Each point is reached from the start by the listed moves, each made once or not at all, plus a little noise. Is the number of moves made odd or even? Then give how often each move was made.

Moves:
(1): [ 2.61 -1.66]
(2): [0.57 2.41]
Start: [-0.95  0.92]
Points:
[2.17 1.61] => even (1, 1)
[ 1.61 -0.96] => odd (1, 0)

Moves:
(1): [ 2.39 -0.04 -1.42 -0.08 -0.27  1.28 -0.20 -0.98]
(2): [ 0.87  1.75  1.01 -0.65  0.01 -0.63 -0.21 -0.37]
(3): [ 1.11 -2.07  1.78  0.97 -0.17 -0.64 -0.07 -0.61]
(4): [ 0.64  0.79 -0.85  2.31  2.76 -0.48 -1.20 -0.71]
(5): [ 0.58 -0.73 -0.82 -1.86  1.63 -1.51  1.72  0.82]
(6): [0.00 0.63 1.41 0.18 1.11 1.92 0.72 0.32]
(7): [-0.48  0.26  0.17  0.69 -0.29  0.18  2.06 -2.52]
(8): [ 0.35  0.54  0.08  1.64 -0.67 -0.06  1.35  1.38]
Start: [-0.14 -1.35 -0.56  1.14  0.20  1.32  1.08 -0.03]
Points:
[-0.46 -0.65  0.94  1.19  1.27  3.24  1.95  0.22] => odd (0, 0, 0, 0, 0, 1, 0, 0)
[-0.27 -0.43 -0.32  3.46 -0.70  1.30  4.52 -1.18] => even (0, 0, 0, 0, 0, 0, 1, 1)
[ 3.40  1.96 -0.14  3.50  3.50  3.56  2.29 -4.26] => odd (1, 1, 0, 1, 0, 1, 1, 0)
[ 1.12 -1.32 -2.12  1.42  4.66 -0.54  1.30  0.00] => even (0, 0, 0, 1, 1, 0, 0, 0)
[ 2.93 -1.10  1.74  2.08  5.60  0.09  2.25 -0.49] => odd (0, 1, 1, 1, 1, 1, 0, 0)
[ 0.73  1.20  0.69  2.81 -0.68  0.84  4.20 -1.42] => odd (0, 1, 0, 0, 0, 0, 1, 1)

Moves:
(1): [ 2.12 -0.75 -1.06  0.56  0.97  1.26  0.01 -0.73  0.71  1.63  0.41 -1.06
  0.35  0.26  0.22  0.57  0.90]
(2): [ 0.03  2.14  0.79 -0.50  0.87  0.25 -0.52  0.63  0.25  0.43 -0.94  0.50
 -0.02  0.56  0.29 -0.50 -0.33]
(3): [ 0.77 -1.05  2.91 -0.36  0.17 -0.49  0.26  0.95 -0.15 -0.24 -0.32 -1.01
 -0.07  0.13  1.28  0.81 -0.41]
(4): [-0.40 -0.07  0.42  2.25 -0.51 -0.07 -0.52  0.55 -0.03  0.62 -0.26 -0.11
  0.19 -0.23  0.10  0.50 -0.59]
(5): [-0.76 -0.23  0.12  0.57  1.79 -0.75 -0.33 -1.11 -0.02  0.39 -0.11 -0.94
  0.79  0.65 -0.33 -0.05 -0.59]
(6): [-1.45 -0.26  0.19 -0.23  0.31  2.32  0.54  0.20 -0.82 -0.09  0.22  0.36
  0.05 -1.01  0.38 -0.23 -0.53]
(7): [-0.71  0.90 -0.25  0.62  0.46 -0.93  3.20 -1.16  0.82 -0.01 -0.71  0.51
 -1.37  0.71 -0.12  0.31  0.81]
(8): [ 0.35 -0.54 -1.43  0.48  0.63  0.48  0.72  2.03 -0.58 -1.01 -0.57 -0.86
 -0.21  1.12  0.70 -1.28 -1.14]
(9): [-0.22 -0.27  0.82 -0.23 -0.24  0.05 -0.12  0.11  2.50  0.93 -0.14 -0.55
 -0.21 -0.38 -0.90 -1.06 -0.69]
(10): [-1.49 -0.71 -1.09 -1.71  0.18 -1.53 -0.09  2.08 -0.43  2.92  0.70 -0.11
 -0.88  0.80 -0.01  0.74  0.62]
(11): [ 0.19  2.37  0.71  0.00  0.36 -0.35  1.33  0.74  0.52  0.49  3.28 -2.12
  1.34 -0.78 -0.89 -0.27 -0.21]
(12): [ 0.27 -0.73  0.30  0.05  1.00 -0.83  0.69  0.08  1.23  0.55  0.59  2.06
  1.25 -0.38  1.42 -0.68  0.13]
(13): [-0.37  0.85 -0.21 -1.03 -0.55  0.30  1.78  1.23  1.04  0.57 -1.86 -0.47
  2.60 -1.09 -0.60  2.10  0.89]
(14): [-0.70 -0.73  1.09 -0.38 -1.77  1.42  0.49 -0.33 -0.52 -0.32  0.36  0.72
  1.99  3.54 -1.11 -1.07  0.74]
Start: [-0.09  0.45  0.30 -1.22 -1.12  2.19 -1.45 -0.84 -0.24  0.02 -0.53  0.01
  1.90  1.51  0.31 -2.77 -0.76]
Points:
[-2.28  0.99  3.11 -4.38 -1.43  1.75  4.29  4.47  2.62  3.41 -3.99 -1.57
  3.84  6.83 -0.24 -2.75 -0.20] => even (0, 1, 1, 0, 0, 0, 1, 1, 1, 1, 0, 0, 1, 1)
[-4.42 -2.09  2.35 -0.05  0.15  2.59  2.86  2.23 -1.95  2.35 -0.94 -1.49
  2.39  7.17  1.21 -2.83 -1.79] => even (0, 0, 1, 1, 1, 1, 1, 1, 0, 1, 0, 0, 0, 1)
[-1.40 -0.82 -2.34 -0.48 -1.69  3.08  3.96  3.10  0.74  4.52 -2.45 -1.40
  4.75  6.78 -0.23 -0.91  1.43] => odd (1, 0, 0, 1, 0, 0, 1, 1, 0, 1, 0, 0, 1, 1)
[-1.74 -1.44  3.67 -2.77 -2.58  6.24  2.21  3.27  1.04 -0.34 -2.88 -1.81
  5.94  3.70  0.18 -3.42 -1.85] => even (0, 0, 1, 0, 0, 1, 0, 1, 1, 0, 0, 0, 1, 1)
[-2.30  0.88 -2.71 -2.90 -0.59  0.46  3.99  3.00  0.68  2.56 -2.81 -0.88
  2.16  3.22  0.23 -0.93  0.45] => even (0, 0, 0, 0, 0, 0, 1, 1, 0, 1, 0, 0, 1, 0)

Moves:
(1): [ 2.73  1.05  0.26 -0.72 -0.45  0.08  0.76 -0.82  0.25  0.58 -1.22 -0.79
 -0.95  0.31  1.71  0.93  0.18  0.62 -1.08  0.04 -0.43  0.47 -1.13  1.43]
(2): [-1.02  1.19 -0.28  1.15 -0.11  0.12  0.06 -1.29 -0.72 -0.01 -0.52 -0.99
 -0.23 -0.79 -0.35  0.17 -0.50  0.43 -0.76 -0.55  0.06  0.31  0.04 -0.27]
(3): [-1.40  0.81  1.58  0.08 -1.20 -0.11 -1.96  0.47 -0.01 -0.15 -1.10 -1.37
  1.33 -0.87 -0.08  0.71  1.07 -0.38 -0.30  1.18  1.06 -0.21  0.78 -0.51]
(4): [-0.02  1.31 -0.26  0.75  0.78  0.70 -1.04  1.45  0.22  1.14  0.67 -0.78
  0.56 -0.12 -1.03 -0.14  0.25 -0.36  1.10 -0.93  1.93 -0.43 -1.14 -0.02]
(5): [ 1.20 -0.76 -0.13  0.33  0.64  0.77 -0.10 -1.71  0.71 -0.68  0.95 -0.48
  1.24  1.33  1.46 -0.24 -0.19  0.08 -0.05  0.91 -0.52 -0.50 -1.13  0.02]
(6): [-0.84  0.15  0.65  0.03 -0.03  0.37  1.69 -1.05 -0.92 -0.25 -1.78  1.21
  0.33 -0.85 -1.68 -0.67  2.81 -1.91 -0.41 -1.10  1.46  1.72  0.36 -1.04]
(7): [ 1.32 -0.52  1.25  1.07  0.23 -2.62 -0.96 -0.69 -0.20 -0.40  0.66  0.28
 -0.64 -1.45 -1.35  0.23 -0.31 -2.04 -1.29  0.06 -0.91  0.43 -1.22  0.06]
(8): [ 0.26 -0.37 -0.26  0.48 -0.44  1.25  1.00  1.32 -0.19 -0.58  0.75 -0.33
  0.73  0.12 -0.37 -0.40  0.79  0.47 -1.30  0.20 -0.13  0.92  0.22  0.96]
(9): [-0.27  0.91 -0.25 -0.27  0.51  0.27 -0.38  1.17  0.82  0.46 -0.16  1.07
  0.24 -0.62  0.04  0.02 -0.50 -0.84 -0.48 -0.32 -0.67  0.56  0.47 -0.92]
(10): [ 0.33  0.93  0.96  0.01 -1.04 -0.07 -0.03 -0.07 -0.53  2.30 -0.64  0.86
  0.36  0.26 -0.05 -1.56 -0.38 -0.01 -0.12 -0.06 -0.52  0.55 -1.16  0.10]
(11): [ 0.65 -2.40  1.33 -1.51 -0.85  1.04  0.52 -0.35  0.60  0.78  0.66 -0.36
 -0.34  0.46  2.02  0.74 -1.94 -0.98 -1.52 -1.45 -0.12  0.61 -0.76  1.07]
(12): [ 0.10  0.83 -0.71  1.19  0.30 -0.30 -0.49 -0.41 -0.89 -0.90 -1.20 -0.24
 -0.88 -0.21  1.24 -0.97 -2.34 -0.23  0.16 -0.33  0.99  0.53 -0.38 -0.01]
(13): [ 0.05 -0.48 -1.34 -0.53 -0.47 -0.62 -0.85 -0.66  0.29  0.63 -0.48  0.49
  0.95  0.25 -0.08  0.75  0.15 -0.48 -0.68  0.44  0.47 -0.70  0.48  0.82]
(14): [-0.99  0.30  0.31  0.07  0.47 -2.00 -0.48 -0.32 -0.85  0.03 -0.31  0.33
  0.23  1.78 -0.33  0.35  0.51 -0.91 -0.39 -0.68 -0.56  0.79 -0.66 -0.22]
(15): [-1.71 -0.69  0.19  1.12  0.20 -1.45  1.11  0.33  0.54  0.94 -1.31 -0.26
  0.25 -1.24  1.32 -0.64  2.31 -0.54 -0.74 -0.01 -0.23 -0.04 -0.37  0.57]
(16): [-0.14 -0.64 -0.94  1.51  1.40  2.18 -2.24  0.91 -1.33 -0.65  0.14  1.01
 -0.38  1.01 -0.30  1.97 -0.47 -0.21  2.58  1.11 -0.59 -1.48  0.45  1.02]
(17): [-0.06  0.59  0.09 -1.60 -0.46  0.11 -1.63  0.47  0.11 -1.11  0.32  1.13
  0.05  0.49 -0.30 -0.91  1.62 -0.97 -1.44 -2.57 -1.32 -0.60 -0.17 -0.68]
(18): [ 0.01  0.62  0.53 -0.62 -0.74 -0.95 -1.25  0.63  1.16 -1.14 -0.46  1.55
  0.74  0.10 -0.27  0.66  0.52  0.32 -1.33  0.05  0.50 -0.66 -1.60 -1.78]
(19): [ 0.00 -0.01 -0.37 -0.03 -1.08  0.56  0.90  0.29  0.16  0.26  0.32  0.44
  0.37 -1.28 -0.12  0.20  1.19 -0.29  1.76 -0.28 -0.55  1.00 -0.43  1.43]
(20): [ 1.25  0.18 -0.78  0.03 -2.46  0.04  0.74  0.22  0.46  1.24  0.76  0.67
 -1.74 -0.59  0.31 -0.48  1.22 -1.09 -0.64 -0.53 -0.26  0.66 -0.19 -1.72]
(21): [-0.93  0.96  0.28 -0.42  0.18  0.20  0.51  0.55  0.86 -0.01  0.29  1.11
  0.21 -0.01 -0.35 -0.20 -0.53 -1.36  0.99  0.16  0.58 -0.86  0.00  0.30]
(22): [-0.18  1.14 -1.10 -1.10  1.49  1.52 -1.20  0.38 -1.17  0.88  1.13  0.33
 -2.78 -0.83 -0.56 -0.40 -0.03  0.89  0.00  0.76  0.78  1.85 -0.56  0.09]
(23): [ 0.10  1.79  1.25  0.65 -0.02 -0.55 -0.59 -0.20 -0.15  0.70  2.28  2.41
 -0.25 -0.30  2.55 -1.32 -0.10  1.74 -0.63  0.59 -0.05  0.25  0.85  0.02]
(24): [ 0.37 -1.33  1.59 -0.19 -0.61  0.65  0.04 -0.61  4.26  0.93 -0.10 -0.65
  0.06  1.71 -0.56 -0.28 -0.84 -0.82  0.71 -0.47 -0.40  0.55  0.89  2.37]
Start: [ 0.74  1.06 -0.30 -0.39 -0.39 -0.10 -0.39 -0.42  0.84  0.64  0.40  1.21
  1.74  1.18 -0.81  1.04 -0.05 -2.58  0.98  0.77  0.48  0.27 -1.24 -1.86]
Points:
[ 3.58  0.93  0.51 -3.43 -2.85  2.86 -2.42 -0.51  1.20  1.13 -1.58  7.49
  5.56  4.67  0.64  3.02  4.35 -7.64 -3.36 -2.89 -2.44  3.07 -6.37  0.23] => odd (1, 0, 0, 0, 1, 1, 0, 1, 1, 1, 1, 0, 1, 1, 0, 1, 1, 1, 1, 0, 0, 0, 0, 0)
[ 1.56  1.66  0.53  0.66 -1.80 -3.86 -0.74  0.36  5.24  0.92  0.99  4.95
  2.09 -1.26  0.44  0.44  2.44 -8.18 -2.54  1.21 -0.97 -0.56 -5.29 -5.17] => odd (0, 0, 0, 0, 1, 0, 1, 0, 1, 0, 0, 0, 0, 0, 1, 0, 0, 1, 0, 1, 1, 0, 0, 0)
[ 2.38  2.49  1.97  1.55 -2.68 -4.91 -1.79 -2.15  0.73  2.17 -1.39  8.55
 -0.55  0.50  3.92  2.30  2.07 -9.49 -4.12 -0.74  1.59  2.08 -5.44 -1.56] => odd (1, 0, 0, 0, 0, 1, 1, 0, 0, 0, 1, 1, 1, 1, 1, 1, 0, 1, 0, 1, 1, 0, 1, 0)
